Every row gives one point. The window is the flat piece filled in between its corners: a triangle in 3 columns, a solid with four corners in 4, and so on. A path goes straight from each point to the next, and from the last back to the first. After which points does the path pass through the window?
In the rows, zero is written as 128.

Window:
[[109 152 169 123]
 [166 179 112  87]
 [129  44  99 139]
 [186 125  71 141]]
Path:
(1): [165 119 148 136]
(2): [217  89  91 118]
(3): [ 95  93  92 168]
(4): [122 190  80  78]
(5): [215 121 133 168]
(6): [154 105 165 139]
(7): [ 97  96 100 123]
(8): [117 174  92  61]
Through the window after points: 6

Window (6 x 6):
[[ 79  90 143 169 124 166]
 [153 168 207  42 175  73]
 [113 133 100 185  82 168]
 [129 103 112 186 112 107]
 [139 101  71 168 132 158]
 [148 169 134 157 178 109]]
Path:
(1): [102 116  66 157 116 141]
(2): [164 100 120 178 143 143]
(3): [162  44 116 203 115 171]
(4): [ 42 165 107 164 129 147]
(5): [ 54 110 114 112 213 101]
(6): [190 173 175 118 112 135]
(7): [182 127 182 137 160 141]
(8): [ 67 149 106 161 103 108]
Through the window after points: 1

Window:
[[137 132 199 132  96  51  79  78]
 [131  85 181  62 138 116 122 178]
 [ 82 155 110 113  94 124 128 125]
 [135 124  84 124 137  52 125 218]
 [184  74 173 114 118 124  90 163]
 [164 199 144 125  98 158 182  54]
 [116 124 109 118 136 136 172  98]
 [ 78 110  90 133  32  33 202 138]]
Path:
(1): [134  92  98 100 106  89 145 147]
(2): [ 51 140 185 167  79  33 151 171]
(3): [107 111 154 150 109  94 152 160]
(4): [119 148 120 105  97  91 142  93]
(5): [188 121 129  74  40  93  69  85]
(6): [ 86 104 168 131 152  79 136 163]
(7): [ 87 134 168 169  97 146 110 107]
(8): [150 118 131  80 117  52 142 118]
Through the window after points: 7

Window:
[[146  86  73 140  74 157 173  18]
 [175 192 134 131 162 174 130 197]
 [126 121 149 136 157 120 154 248]
 [ 81 177 179 131  94  98 176 147]
 [163 114 173 126 155 213 154 164]
 [120 144 130  61 137 160 145 177]
 [ 36  96  58 151  72 185 146  43]
 [140 120 162 133 141 121 103 114]]
Path:
(1): [114 109 124 143 185 115 145 172]
(2): [125 153 169 116  43 171 159 245]
(3): [155 172 122 130 111 159 121 179]
(4): [145 141 145 120 191 163 171 159]
(5): [144 111 136 133 144 135 149  69]
(6): [123 117 119 165  63 170 135 138]
(7): [122 109 145 132  56 114 112 225]
(8): [140 150 141 133 207 152 172 203]
(9): [ 46 106 135 130 133 137 207 116]
(10): [145 157 116 130  83 173 127 127]
(11): [102 107  99 125  73 155 113 183]
(12): [105 146 140 140 143 146 189 126]
(13): [ 64 123 109 122 177 106 165  81]
(14): [166 132 141 118  45 212 138 134]
(15): [166 185 139 137 110 193 123 185]
(16): [141 135 129 121 196 146 158 160]
Through the window after points: 1, 3, 7, 15

Window, 9 rows:
[[163 123 102 179 186 165 135 135 103]
 [159  89 136 162  77 137 141  73 171]
 [119 115  92  30 151 154  92 158 136]
 [ 65 104 101 106 128 107 186 160  97]
 [ 64 120 154  97 139 104 126  79 142]
 [126 141  93  61 137  69 203 129  56]
 [119 136 120 228 102  55 108  66 158]
 [ 78  89 249 199 140 126 112 220 109]
 [142 224  58 123 159 149 142 116 129]]
Path:
(1): [114 120 122  94 163  66 154 130 193]
(2): [126 131 141 129 125  95 212 138 181]
(3): [100 120 100 158 152 142  76 112  15]
(4): [ 97 146 131 170 127 118 123 104  75]
(5): [122  98 145  97 115  91 154 144 216]
(6): [111 115 134 131 139 121 152 108 159]
(7): [125 131 128 208  90  88  70  76  86]
(8): [115 112 124 108 126 154 110 124  80]
(9): [108 122 138 126 135 104 153 145 157]
(10): [127 145 117 136 157 107 157 137 149]
(11): [ 94 141 109 151 114 122 122 119 102]
(12): [122 171 105 158 128 150 128 118 103]
Through the window after points: 6, 8, 10, 12

Window, 11 rows:
[[ 79 159 128  80  86  80 169  77 175 132 148]
 [111 122 161 154 112 102 134  85 153 113  83]
 [195 142 229 138 227 142 190 137 182 186 150]
 [148 180 149 182 146  85 120 147 135 118 191]
 [154 137 177  51 110 155  65  66 121  88 183]
 [106  70 150 105 119 133 122 206 109 158 153]
 [ 71 146 134 195 104 112  99 106  90 216 110]
 [192 170  47  73  45  64 138 133 233 153 138]
 [113  80 141  91 191 118 136 100 179 178 109]
 [157 154 116 119 161 181 130 151 194  85  98]
 [127 160 113 147 166 110 160 119 108 129  75]]
Path:
(1): [102 150 133  79 143  83 129 115 137 145 100]
(2): [133 206 173  42 183 123  65 136 137 146 131]
(3): [157  97 156 154 100 131 143  93 141 105 183]
(4): [156 129 115 127  95  93 156 103 139 143 136]
(5): [ 74 203 168  82 122 151  51 147 200 118 137]
(6): [128 171 118  91 131 107 125 167 204 125 143]
(7): [195  67 109  99  88 108 154  89 135 161 128]
(8): [134 132 105 162 116 100 178 113 143 140 150]
(9): [134 136 167  67 153 116  96 206 176 168  83]
(10): [141 139 152  89 181  65 128 176 197 196  77]
(11): [112 133 113 203 115 177 174  82  88  80 151]
(12): [158 114 137 225  98 139 153  98 166 173 187]
Through the window after points: 2

Window:
[[139 131 155  93  52 110 110 128 160 174 140]
 [152 190 118 149 138 159  78 129 177 122 156]
 [181 124  39 249 109 179 132 110  43 161  16]
 [126 148 159  70  88 165 174 156 159 150 124]
 [144 101 174 127 180 122  90 111  83 203  81]
 [171 127 112 111 158  88 129 108 145 147 141]
 [ 57  49 139 116 173 117  86 170 114 123 217]
 [ 80 187 117  44 100 138 146 117 160 185 127]
 [151 155 112 109  98 103 120 188 153 172  96]
 [143 165 104 124  72 132 107 159  91  85 119]
 [152 148  88 101 143 140  99 167 114 146 240]]
Path:
(1): [161 161  94  96 107 156  99 141 122 108 105]
(2): [112 100 109  96 150 162  72 120 121 151 126]
(3): [122 114 173 149 155  83 133 166 114 153 177]
(4): [ 98 207 122 160 134 115 128 159 148 153 165]
(5): [201  58 105  93 116 150  53 110 116 133 111]
(6): [134 143 130  13  99 147  85 150 162 139 132]
(7): [100 174 112 127 115 122 157 113 138 185 128]
(8): [123 152 134 178  99 149 150 161 139 138 139]
(9): [151 145  90  80 101 129 107 129 138 155 135]
(10): [160 115  88  98 118 142 109 108 123 161  80]
(11): [138 160 106 182 118 143 123 138  96 128 141]
(12): [152 157 131 162 120  91 138 136 129 193 150]
Through the window after points: 2, 6

Window, 12 rows:
[[132 160 183 127  63 113 197 101 165 170 183 139]
 [158 151 129 131  38 182 167 187 139 145 101 107]
 [136 123 153 125 134 183 107 163  81  85 214 171]
 [138 182 115  92 102  54 170 127 170 131  74 106]
 [101 100  54 143  82 101  52 107  96 109 114 166]
 [ 55 106 150 202 161  96 240  76 128  84 144  76]
 [176  60 191  61 116 154 100 182 105 170 163 133]
 [124  99 166 132  49 131 104 177 152  85 235 156]
 [148 111 161 145 116 218 109 135 176 127  80 107]
 [193 109 205 226 115 110 140 104 149 140  96  81]
 [153  79  88  84 150 127  78 237 139 191 139 202]
 [179 133 103 119 114 177  88 105 138 150 156  41]]
Path:
(1): [176  64  84 111 112 202 153 165 172  96 141 145]
(2): [131 173 201 118  77  83  52 146  99 203 154 129]
(3): [108 156 167 142  89 135 125 128 116 150 164  95]
(4): [199  86 130 104  69 174 149 195 153 134 111 140]
(5): [199  75 125 142  89 135 152 149 109 105 145 126]
(6): [102 146 163  86 150 143 101 161 147 185 122 137]
(7): [105 161 170 169 110 106 107 147 138 158 209 102]
(8): [205  46 138 103 112 169 137 116 140 107  80 134]
(9): [195  93  80 160 131 128 145 143 156 122 186 154]
(10): [ 77 126 207 101  88 129  89 161 108 140  80  86]
(11): [109 123 143 151 105 137 142 154 125 130 130  83]
(12): [161 119 140 114  90 143 176 142 144 134 130 145]
(13): [145  84  83 140 149  81 158  70 167  66 211 148]
(14): [114 147 200 156  61 167 108 202  79 193  73  95]
(15): [ 64 163 150 119 122 140  82 124 126 134 147 137]
(16): [198  81  99 156 106 125 140 128 121 127 118 111]
Through the window after points: 3, 11
